Every row gives one point. Any point is a mix of the corners, with weights that add up to 1. It lies inside the corners' shape when no weight is negative. Is each point inside? If not, which corners have a negative weight?

Corners:
(1): [  2  -4 -24]
(2): [46  4 51]
(3): [-35 -34  28]
(4): [-25  -2  20]
Points:
[33  1 43] -> inside
[-27 -28  22] -> inside
[-8 -3 14] -> inside
[-35 -19 -11] -> outside (2)
[-17 -12  16] -> inside
[-29 -30  26] -> inside
[39  2 46] -> inside

Corners:
(1): [-13   9  -6  39  -7   2  32  -1  26]
(2): [  1 -10  -7  -5  -7 -17  -1  12 -20]
(3): [ -7  -4 -11 -16   8 -60 -22 -13  21]
(4): [ -8  -1 -13   1 -12   7 -19  24   4]
(5): [  0  -8 -11  13   3  10  38   0  14]
(6): [-17  19   0   0   7   3 -19  44  -2]
(7): [  2  45 -15  -7   2   2 -12 -10   5]
(8): [-10 -10 -19   8   5   5   1 -10 -10]
(9): [ 6 -5 11  7  1  5  5 -3 -7]
(10): [-19  19  16 -15 -11   0 -10  -5  -8]
Points:
[ -8  11 -10   4  -5   8  -2  14   2] -> outside (3, 9)
[ -5  13  -8 -10   0  -2 -17  10  -3] -> outside (1)
[ -8  -8   0   4  -3 -10   3   6   3] -> outside (7)
[-9 15 -4  8 -2  0  0 11 13] -> outside (2, 8)
[ -4   0  -4  -3  -6 -10   2  -9  -2] -> outside (6)

Corners:
(1): [  8  29 -40  10  32  -3   8 -17   0 -28  11 -17  14  19  15  -5  25   5
  38 -17]
(2): [ 18   7 -16  -2  21  11  23 -12 -16   6  -2   3   0  60  -4  10  23  -7
  31  16]
(3): [  8 -14 -33 -27 -12  -1  -2   5  16  -2  -3   5 -24 -13 -13  23  -9 -20
 -17 -31]
(4): [  0  10 -25  17  26  12  26  15   1 -30   8   3 -15  36   1   2  -9 -23
  24   7]
(5): [  4 -16 -11 -11  -6 -18  26   2  -3 -15  10  10 -11 -33  10   1 -16  20
 -37 -26]
(6): [  2  22 -36  -2  18  20   6 -24  -8 -30   5 -12 -21  34  28 -11  16  -1
  10  12]
(7): [-37 -21  11  18 -27   5 -32   4  -3  27   2 -31  20 -23   7  16 -14   8
  13   6]
(8): [ 12  -6   9  -6 -13 -19 -11  21  23  -4  -9   3 -20 -20   5   1  13   5
 -12   0]
(9): [-19 -22   3 -19 -28 -15  13  -2   7 -11 -19  -9 -11 -25 -12 -24   4  -8
 -14 -28]
(10): [-11 -38   1 -34  21 -26  -5   3   9 -13  -7   0 -16 -26   7   7 -16  -8
  -6  -8]
(11): [ -1  -6  -3  17 -17  -3 -28  -9 -14  41 -32  -3 -10 -15  10  -4 -35  17
  30  -6]
(12): [  5  32 -23  -5  19  -6  10 -12  -9 -36 -12 -19   6  23 -14  11  -7  12
  16  17]
(13): [  6 -10  14  20  -9  -5 -27 -22   5  16   7 -16  10  19   6   0 -22 -16
  -4 -14]
(14): [ -5  -2   0  -6  -6 -19  20  -8  18   7 -35  12 -12 -46  14  17  -6 -29
 -30  -9]
(15): [  0  15 -38   1  22  -1  21 -30  32 -14   9   6   6  40   2  -2 -16  12
  40  18]
(16): [ -7  -1  36   9 -41  17 -14 -13  -5   3  -2 -21  -1  -4  21  15 -22   6
  49  -9]
(17): [-13  22  -6  20  26   9  18 -27  -2 -13  14  -3 -36  29 -15  12  23   7
  26   1]
(18): [ 10  29 -22  -3  25 -13  18 -13   0   6  22 -42 -15  35   3  -5  -4 -12
  32  10]
(19): [  3 -15   8 -18  17  12   5  12  20  12 -33  -6  -5 -40   4  -1 -18   9
 -24 -24]
(20): [ 22 -27  12  23 -15  17 -17 -25  -3  16  -5 -26 -11 -28  -8   2  -9 -12
  21  21]
(21): [-13   9  25  -5 -28  19 -25 -19 -17  26  10   2   9 -40  -2 -12 -14  -7
  20   0]
Points:
[-10   1  -5  -6  -1  -5  -1  -1   8  -8  -2  -7  -7 -11   8   1 -13   1
   3 -13] -> outside (2, 20)
[  0  -8 -13   1   0  -2   1  -5   8  -7  -9  -2  -8   4   3   9  -4   1
   2  -7] -> outside (18, 21)
[  3   4 -14  -4   3  -1   6 -14   5 -13  -2  -5 -17  -6   5  -2 -14  -8
   6 -14] -> outside (2, 7, 8)
[  2   7 -16  10  -2  14   3 -10  -3 -14   7   0  -3  23  -3   0   8  14
  34  10] -> outside (10, 13, 14, 18, 19)
[ -1   2  -9   4   3   0   1 -16  10  -1   1  -6  -1  11   4   2 -11   0
  18   1] -> inside

Corners:
(1): [ -1 -24 -39   4  19 -19  22  15 -16  39  10 -10 -11   5  17  -9   0 -11
 -36  -5]
(2): [ -6 -33 -51 -23  36  27   3  14  27  29  -7  -6  33  12   2 -18 -32  23
 -53  -7]
(3): [-12  -7 -46 -14  -2   2  20  -7  33  35   0  -6  24 -19   5 -17 -32  -2
  33  15]
(4): [-22  17 -40   6 -30  21  18  -1  23  11 -42 -15  33  16 -28  -6 -12   1
  15  11]
(5): [  0  21   4  12 -42  31  21  32   6  30 -39  -9  21  -7  -1 -28 -15   2
  31  -1]
(6): [ 28   7 -10  29 -21  -1 -18  24  26 -32  12 -35 -33 -17  26   4   9 -18
   2  -3]
(7): [-15  22  -1  17  10  14  30   1  36  37  -4 -31  32   5 -14   0 -16  -6
  28  -5]
(8): [-47  11 -24  -9  18  13  23  -7   2  22 -10   4  -3  10  24  -7 -44  18
 -24  -1]
(9): [ 34  15  24  28 -32  35   2  12  14  21  -4   8 -37  -8   4  20  32 -14
  18  -3]
(10): [-28 -31 -20  -1  17  -3  49  -3  27  16 -25  -1  10   1 -28 -18 -15  11
   5   5]
(11): [ 50  15  16  14  18  11   7 -12 -35 -22  23   7  -1  24  44 -31  16  -7
  -1 -17]
(12): [ 30  23  18 -37  17 -11  18  -1  -6 -24  35   3  -1  35  33 -32  15 -11
  -4 -19]
(13): [ 34  30 -15  -3  21 -28   0  -2 -24  -4  56  19   3  -3  -7 -23  13  -9
 -24 -42]
(14): [ -1  29   4  12  -1  18   6  37   0  11 -21 -17   7  -6 -14   5   2   2
  60  22]
(15): [ 25 -14 -15 -27  26 -11  -1  -8 -30  14  11 -27 -26  19   5 -25 -27  11
 -25 -25]
(16): [-45 -22 -24 -17  15   5   4   4   3  19 -23 -21  35  -9   2  -9  -4 -13
  10 -24]
(17): [ -7  30  10  13  -9  -8  -1  -7  21  26 -43  -3  17   8   4   7  -9  12
  12  16]
(18): [ 38  41   0 -27  40   1  22 -24 -23  -6  23 -16 -20   2  40 -53  43  23
 -15 -15]
(19): [ 33  17  16  -3 -23  13  19   9 -12  -8   7 -32   7 -20   7  22   6   2
  27   9]
(20): [ 39   3 -14 -15  30 -10  26   6  -6   0  13   8 -13  18  48  -1   3  20
 -16 -47]
(21): [ 36  25   9  13   4  21   6  15  24  -4 -33 -15 -14 -32 -12   7  10 -38
  17  -1]
Points:
[  6   8 -11 -10  10   5  17   2  -5  14  -6  -5   6   5   7 -17  -1   4
   1  -8] -> outside (6, 7)
[ 20   2 -14 -12  14   5  14  -5   5  -7  24 -11   7   5   9 -19   5  -2
  10 -15] -> outside (1, 5, 8, 17, 21)
[-14   8 -23   2  -4   3  24  13  -8  22   0 -24  -7  -4 -11  -2   0  17
   9 -14] -> outside (2, 3, 11, 12, 17, 21)
[ 12   7 -11  -1  10   3  17   0   7   7   2  -7  -6   4   7  -9  -4   3
  -2  -3] -> outside (5, 16)

Corners:
(1): [-31  31  12  14  18  38 -27   8   1   3  22  34  -3  -9   4  13   6  32
 -28  24]
(2): [-22 -11 -10   3  16  -8  10   6  -5 -10 -10 -15  -7 -16 -43  19  -1 -25
  13  -6]
(3): [ 24  22  15  -7  34  36 -26 -20  -9  51   0  32  -6  -3  10   8  11  18
 -20   2]
(4): [ -6  -8 -40  -8   2 -19 -15  -8 -13  22  -3 -30   2  -8   5  -9  23  -9
   6  16]
(5): [ 16  26  16 -28 -20  40 -14  11 -24  24   9   4  11 -11  -4  21   6   9
 -16  13]
(6): [ -7  -8 -29  35 -18 -24  -1  -8  -1  32 -13   4   7 -14 -26  -1 -20  -1
   3   8]
(7): [ -4   5  26   2  -2  32   6 -23  27  44  44  14  -2   0 -15  52  -1  23
 -12  13]
(8): [  5   7  -6 -11  17 -20  12   8  -3   2  12  -2  31  13 -20 -18  14 -10
 -11   1]
(9): [-24 -21 -11  -9 -14 -31  11 -10 -13   7   1  -1 -13 -29 -12 -33 -12 -10
  -8 -31]
(10): [ -7 -40  19  38  -6   6  11  23 -12   5 -17 -28 -10   5  18  -2 -33  -3
  -3  -6]
(11): [ -6  19 -17   0  -2  -3  14   3   3  24 -23 -27  14 -18   5   7  27 -10
 -27 -16]
(12): [  3   1  31  -7  -4  14 -28  10  17  22  -6  10  -3   0  -2  17  29  22
  -2  10]
(13): [ -1  10  -3 -21  -7  14 -25  16 -15  40  27  60   2  11   2  30  30  17
 -35  -3]
(14): [ 15   7  26   4 -20  20 -49 -19   1  12  25  14  -8  18  -7  29  -2  28
 -49  14]
(15): [  2 -22 -22  11 -25   4  15   5   0 -15 -43 -31 -14  22   2 -24 -14  30
  16 -14]
(16): [-13 -18 -21  -8  14 -42   3  -4  -6   1 -21  12  13 -32  -2  16 -16  16
 -11   8]
(17): [ 29 -23 -26  41 -34  -2  14  16  14 -21 -12 -18 -27 -16   6 -13 -16  10
   9 -11]
(18): [  2 -38 -13  44 -18  24  -1   5  -9 -19   3 -35  18 -21 -10   3 -30  28
  13 -46]
(19): [-13  15  -9 -18  13   4 -30  -7  12 -10   8  -2  33 -17  -2   2 -15 -34
 -14 -11]
(20): [-15 -15  22   3   0  38 -22 -28  -1  -2  22  47  11 -11   9  33  34   5
 -27  24]
(21): [ 10 -57 -19  18 -20  27  17  19  13   8 -14 -20  -8 -17 -15 -23 -17  22
 -14  -2]
Points:
[  1  -6  -2   2  -9  15  -6   3  -5   9   3  -4   6 -11  -6   6  -4   9
  -9  -5] -> inside
[ -2  -4  -6   1  -2  -8  -4  -4  -3   9  -4  -6  10 -10  -3   9  -3  -3
  -6  -9] -> outside (1, 21)
[-4 -6 -6  4 -2  5 -4  1 -1 10 -2  1  5 -8 -5  3  2  5 -6  0] -> outside (14)
[ -4 -11 -11   7  -3  -3   0   1  -2   7  -6  -5   3  -8 -10   2  -4   5
  -4  -1] -> inside
[  0  -5   0   8  -7  15  -9   2   0  12   3   1   1  -6  -5   6  -1   9
 -11   1] -> outside (16)
[ -1 -13  -2   8 -10   9  -5   3   2   1   2   0   0  -7  -7   5  -4  10
  -5   1] -> outside (3, 11)
[  2  -4   4   6  -7  10 -15  -4  -6   8   6  -1   3  -5   2   3  -8  10
  -7   5] -> outside (2, 11, 13, 21)
[  4   0   6   2  -9  13 -20  -4   0   9   8   4   1  -2  -5  13  -2  12
 -22   4] -> inside

Corners:
(1): [  0 -11   2   3  -8  13  -1 -13  -4   0 -12   9 -14  -3  -1  -3   1   1
   5  -6]
(2): [ -5 -19   4  -9 -20  -4  -8  -9  34  -7   6   0  11  -5 -11   2  -1 -16
   6  -8]
(3): [ 3  1 -7  1  6 -3 11  8  6 -2  5  7 -1 -2  6  0  1 -3 -3 -9]
(4): [ 9  1 -3  4  0 -5  0 -4 -8 20 -2 -2 -3  8  2  8 -3 12 -8 -4]
(5): [ 27   9 -12  10   5 -14 -12   5  10   3   7  -7   5   5  -1   7   2   7
  -1  -4]
(6): [  9   1  29  16   0 -10  12  -9 -19   2 -13   1 -16   4   0  15  -4   2
  -8  -6]
(7): [20  3 -5  8  7 -8  9  8 -3 13  4  1  2 -9 10  5 -3  3 -1 -7]
(8): [ -2  -1   0   6   3 -16  -2  -3   4  -4 -18   8  15  -2  -7   9  -7   0
   8  -7]
(9): [ -4 -15  12  -4 -11  -1  -6   1  29 -11   5  -5   6  -1   6   6  -3   1
  -2  -4]
(10): [  1  -6  -6  16   5 -12  -4  11   0   0   3   4   5   1  10  10   4  -3
   2  11]
(11): [ -9 -17   9   6 -10  33  -9  -6  -4 -12   8  -1   2   4   3   3  -1  -3
 -10 -17]
(12): [11 -6  3 -1  1  8 10 -3 -3 12  3 11  6  3 -5  2  5  5  9 -5]
(13): [ 14   3  -4  10  -1 -23  -9   3  -7   2 -11   4  10   2  -6  -5 -15  -2
   8  12]
(14): [ 11  -1   2   2   8 -18  -5   0 -21  -1  -4  14   8  -8   2   6  -6   7
  -6   7]
(15): [ 13  15   8   5  -1  -8  -8   1  -8  16   6   9   0 -10  -3   5   3   4
   5  15]
(16): [ -1   1   3   0 -13 -12  -1   6  -4 -12  -4  12  11   5  -2  13  -7   7
  12  -9]
(17): [ -2  -3  -6   0   0 -14   3  -3  -9   2 -40  14   1   6   2  17 -12 -13
   6  -5]
(18): [ -5  -5  33  -4   2  -3   2   1 -13   1   2  15   0  -2  -6   6  -9   0
  13 -10]
(19): [ -3  -3  10  -2  -6  -4  -9   2   9 -12   5   5   8  -5   9 -36   4  -3
  17 -10]
(20): [  7  -5   9  10   4 -15   1  15  10  -4  -1 -60  -9   1  13   4  12   3
  -5   3]
(21): [ -6 -10  -3  -8  -7   7  -7 -27  16  -5  -3  11   5   4  -2   0 -11  -4
   9   0]
Points:
[ 5 -2  3  4  0 -5 -1 -2 -3  2 -3  5  2  0  0  4 -3  0  3 -3] -> outside (9)
[ 4 -2  4  3 -2 -3 -4  5 -6  0  2 11  4 -2  5 -7  0  2  5 -4] -> outside (2, 6, 8, 20, 21)
[-1 -6  2 -2 -6  2  0 -5  3  1 -7  5  5  2 -3  7 -6 -1  6 -5] -> outside (5, 6, 10, 14, 19)

Corners:
(1): [ 17  -4 -17  -2  -4 -15   4  10  -3  -4  -3   2 -14   9   5  17   2 -17
  -6  12]
(2): [-19   7 -10  17  16   6   2   7   4  37   3  -6 -24  -4 -11 -14 -24  -6
 -11  -3]
(3): [ 10  -5 -12  -8  22  -2 -11  -9  -9 -19  -3  15  -7 -22  -4   4  34   2
  19   0]
(4): [ -5  -7  10  28  26  35   3  12  -7  15  -5 -13  -3   9  10   9 -24  -7
  10 -12]
(5): [ 10 -10  -8  10   5  -7  16  -6 -13 -33   6   3   5  -3 -18  15   1  10
 -26  13]
(6): [  8  -1   1   2   0 -12 -10  23 -16   4 -17 -11  -2 -18   2  17  11  10
 -12  -5]
(7): [ 11 -17   7  -7  -1 -18  -4  13 -25 -15 -12   2  -1  11 -24   9  17  -3
   7  29]
(8): [ 25 -15   6   0  20 -17   5  12  -3   7   7   7   5 -16  -3  12  -5  11
   8  21]
(9): [  0 -11 -30 -31  22  21   6  -8  15  -3 -23 -10   1   3  -5  -8  -5   6
   1   4]
(10): [-37   8 -34 -13  18   4 -17  -9  37 -27 -26 -20   2  -2  23 -14   1  14
   9  -4]
(11): [ -5  -3  -7   2  19   8  27  -7 -28  33  22 -14   0  -3   1   5 -32   6
  15   2]
(12): [ -6   3 -35 -18  27 -13 -21  -3  27 -21  -8 -37   8  10   9  -6  26  12
   0 -16]
(13): [-14  18   0   9  16  14  32  -7   1  45  -9   0   2  -2 -18  22 -19 -11
  18   1]
(14): [ 11  11  12 -18  16 -27   0  -9  -1  -7  -1  -1 -11  -2   2  -6 -11  18
 -13   2]
(15): [-17  -5 -23 -28  15   7  10   4  32 -48  -3 -14  13 -12  -1 -21   6   8
  29 -26]
(16): [ -7 -16  18  23  -5   6  18   0  -4  60  -1  18  -5  20  10  21   3  -1
   1  -5]
(17): [  7 -14   2 -35   2  -7  -5  -9 -12 -26   0  -2  28 -12 -13  20   8 -24
 -14  22]
(18): [ 10 -11 -14  -9   3 -27 -36  20 -14 -22   8   5  -1  12 -10  34  -3   8
  -5   4]
(19): [ 16 -26   8  13   2 -22 -12  -5 -11  -9 -14  -2 -14 -16 -12  21  -4  -8
   0   1]
(20): [  4  12  -1   7 -20  21   5   1   4  33   6 -21   3  11 -24   5 -13  12
  17   5]
(21): [ 11  -1 -42 -19  17 -11 -13  -5  10 -11 -20 -13  28  11  11 -25   5  -3
   7 -13]
Points:
[-2 -4 -7 -2  7 -1  1 -1 -2  5 -6 -6 -1  3 -4  7 -2 -1  2 -1] -> outside (8)
[-4 -4 -7 -4  7  3 -5  2 -2 -1 -8 -7 -4 -1  1 -1 -5  0  6 -5] -> outside (5, 8, 12, 13)
[ 7 -7 -3 -4 10 -4  2  2 -4 -4 -4  0  3 -4 -4  9 -1  2  6  5] -> outside (2, 12)
[ 1 -5 -5 -5  9 -5  1  2  0  0 -4 -8  1  0 -5  4 -7  0 -2  3] -> outside (3)
[ -2   2  -1  -5   8   5   5   7  -8  24   6  -3 -10   6  -8  10  -6  -1
   6  -2] -> outside (5, 8, 10, 19, 21)
[-1 -2 -9 -1  8 -2 -4  4 -1  4 -3 -5 -3  1 -5  6 -5  3 -1  1] -> inside
[  6 -10 -10  -2  15  -9  -7   0  -7  -3  -6  -3   0   1   3   7   3   0
  -8   5] -> outside (13, 15, 20)
[ 14 -13  -3   1   5  -7  -1   6  -2   4   3  -8   2   1  -2   8  -9   3
  -4  -3] -> outside (3, 7, 10, 13)
[  2  -6  -9  -4   9 -12  -7   4  -6   1 -10  -7   0   4   0  12  -6  -4
 -13   3] -> outside (3, 8, 15, 20)

Corners:
(1): [-23   2  -7  19 -26   7  -8 -20 -29  18  33  -3  30 -21 -16   1   8   1
   3 -12]
(2): [ 6  1 32  3 -7 -8 10  6 16  8 19 -4  1  1 32  0 -6 -2 33 -3]
(3): [-11  -3 -11  17   7  -5  -8   5  29  -8 -14  13  -2  27  34 -18  27 -24
   2  23]
(4): [ -1  28  28  19 -18   3  -3 -12  16  33 -12  -8 -13  15  37  -5  49 -23
  14  12]
(5): [ -1   2   7  11   8  41   3  -5  -9 -16 -34  23   4  19  13 -19  20 -11
  -4   9]
(6): [ -3 -19  10  -6  -2  17 -26  13  10  -4  -1  -7 -12  -1  13 -15 -11  26
 -11  10]
(7): [-27  37 -19 -16 -30  10   1   6  11  -3   2 -41  -2 -18 -12  -6   9   9
  18   6]
(8): [ 13   5  20  20  10 -28  20   9 -20  43 -10   4 -11  -1  26  11 -20  -6
   1  33]
(9): [-38 -14  -2   7 -15  -5 -10   3  16 -12   8 -36 -16  -5 -52   1   2  -1
 -23   6]
(10): [-12  12   4 -14   8   2   9  -1   0  13 -50 -28  24   7 -19 -17   4 -12
 -21  37]
(11): [-12 -10 -20   5   6   7  -4  10  46 -10  -2  -1   3  -4 -19 -17  28   5
   9  31]
(12): [  8 -11  -6  23   1   0 -22  -9  -6  -3  -7  -5 -16  14   1 -12   4 -17
  17   5]
(13): [ -8 -18   5  -1   0 -18 -11 -18 -18  -3  -1 -18 -19 -11  17  14  39  -4
  11  13]
(14): [ -2 -16 -13  -1 -23 -12  -4   5  -2  33  18   4   9 -26   8  16  41   1
   7 -23]
(15): [-14  20   8  17   3   4  -4  -5 -11   0 -15  -1  12  27 -10   1   4 -16
  13 -10]
(16): [ -7  -9 -14 -32 -16  -7   8 -12  26 -13   4 -23 -26  -7 -24  -3 -26  41
 -15   7]
(17): [-13   1  -1  -9   7   4   0  -1   3  19  -3   1 -26 -18  18  -1   4  -5
  14   5]
(18): [  5  -1   2  13 -14 -13   6 -11   2   8 -22  20   0 -15  -1   5  25   0
  11 -24]
(19): [  7   2   3   8  17   2  -3  13 -14  13  19 -28  -6 -29  -9  11   8   3
  -4 -14]
(20): [ -5  -6   5   4  -7 -29  -3 -18 -36  28   1  -1 -12  -4  -6 -15   9  13
 -23   3]
(21): [-18  18  20  -1  -3   8 -18 -10 -17  -4  17 -11   0  -1 -12 -18   0 -18
  -7  60]
Points:
[-7  0  0  4 -7 -2 -4 -3  0  8 -1 -7 -5 -5  2 -7 12  0  1  9] -> outside (15)
[-10   2   5   4 -13  -7  -4  -6   3  11   2  -6  -2  -3   2  -3  11  -2
   6   8] -> outside (5, 19)
[-12   4   4   2  -8   1  -2   0   3  10   1  -8  -1  -4  -3  -5   7   1
  -3   9] -> outside (12, 13)
[ -8  -7   1  12   1   9  -8  -8   4   0 -21  11  -4  11  -9 -23   2  -4
 -19  28] -> outside (2, 7, 13, 14, 15, 19)

Corners:
(1): [ -6 -13  11  -3  29  -3 -13  10  -2   2  20  14   2 -15  -6  -6 -11  -1
  -6 -14]
(2): [ 10   5   0  15   4   5  -3   8 -18  -3 -19  11 -12  -8  -3  -5  13 -10
  -8 -14]
(3): [-11  -1  -3  19   4  -8  -4  37  -8  17  27  -2 -14  41  -8  -1  -7  -7
 -19  20]
(4): [-10   6 -10  17   3  -6   1  16 -24 -10 -17  -9  -1  31  -1 -22   6   2
 -13   5]
(5): [ -5  -8  15   4   1  -5   0  -9  19  -3  -5  22  -1 -13  -8  10  11  -6
   8  -9]
(6): [-25 -13 -19  -5  -4  11  14  -6  12  11 -34  -4  22  -9 -11   0 -60  -7
 -10  -9]
(7): [ -1 -13  -8  -8 -17 -15  -1   7  13  -2 -14  -9  14  -5  31   3  12 -23
  -6  26]
(8): [ -9   5   3 -35  13   5  -6 -23  -3  10 -18   0   9  -7  -8  20   2  12
   1 -18]
(9): [-18  12 -13  26   1  -6  17   8 -31 -11  18 -10  -2  22 -11  -5   6  20
 -16  30]
(10): [10 -2 -1  6  7 14 13 -2 15  7 17 16 -7 -8 -7 -2 10 10 13 -5]
(11): [ -6   1  18  17   4  -4  14   5  16  -3  15  -6  -8 -15  -6  -6   6   2
   8   3]
(12): [ 56  -3  39 -39  -5  10 -15 -16   2   2  19  17 -15 -11   0  12   0 -11
  15 -13]
(13): [-22   5  -2   2   6 -21  -9  -7  15  -2   0  -3  15 -13 -18  15  13   1
  -5  -5]
(14): [ -9  -5  -6  17  12   8   6 -18   2   9 -17  -5   7 -18 -16   0  14  -9
   9  -7]
(15): [-11   0 -11  11  -4  -8   7  19  -7   6   6   3  -3  -1   1   8  -7   2
  27  -3]
(16): [ 22   8  -7 -30  58   6  -2 -35 -16  -4   8  -8 -13  -2 -14   7   8  11
  13 -13]
(17): [  9   9  -7   7 -12  16  17 -11  -4  -3  19  13 -22  17   8  -9   5  -8
  -5   2]
(18): [ 10  -3   7  21  21 -42  11  -5   9   9   9 -20   4  -6 -16 -10  13   6
  12  10]
(19): [ -1 -13  -6   6  -4  -4   3  -2  -7  -4  -9  -9 -10  -6   1 -22  12 -20
  -7  18]
(20): [ -1 -14  -6  17   0  15  11  -4  -7  -2  14  -1 -13  -1   5  -1   4  15
  -3  -3]
(21): [  1 -17  -3 -21  -6   7  18  10 -13  -4   4  -5  -1  11   5  -8 -20 -22
 -11  14]
Points:
[-1 -1 -1 -1  4  4  3 -2 -3  0  4  3 -5  0 -3  1  2 -2  0 -2] -> outside (18)
[-1 -3 -4  4  1 -1  6  0 -5 -1 -2 -3 -4  3 -2 -5  4 -5  0  5] -> outside (1)
[-6 -1 -5 -3  2 -4  5 -5 -8  0 -1 -6  1  7 -3  2  1  0 -3  8] -> outside (1, 2, 10, 11)
[-1 -4 -3 11 -1  0  6  6 -2  0  4  0 -3  2 -2 -9  2 -5 -2  5] -> outside (5, 8, 16)
[  2  -6   5   5 -12   4   3   3  -8  -6  -3   4  -7  -4  10  -5   9  -9
  -2   4] -> outside (3, 6, 10, 13, 16, 18)
[ 2 -2  2  3  8 -3  1 -3  1  3  6  1 -5 -6 -5  1  6 -1  3 -1] -> outside (4, 21)
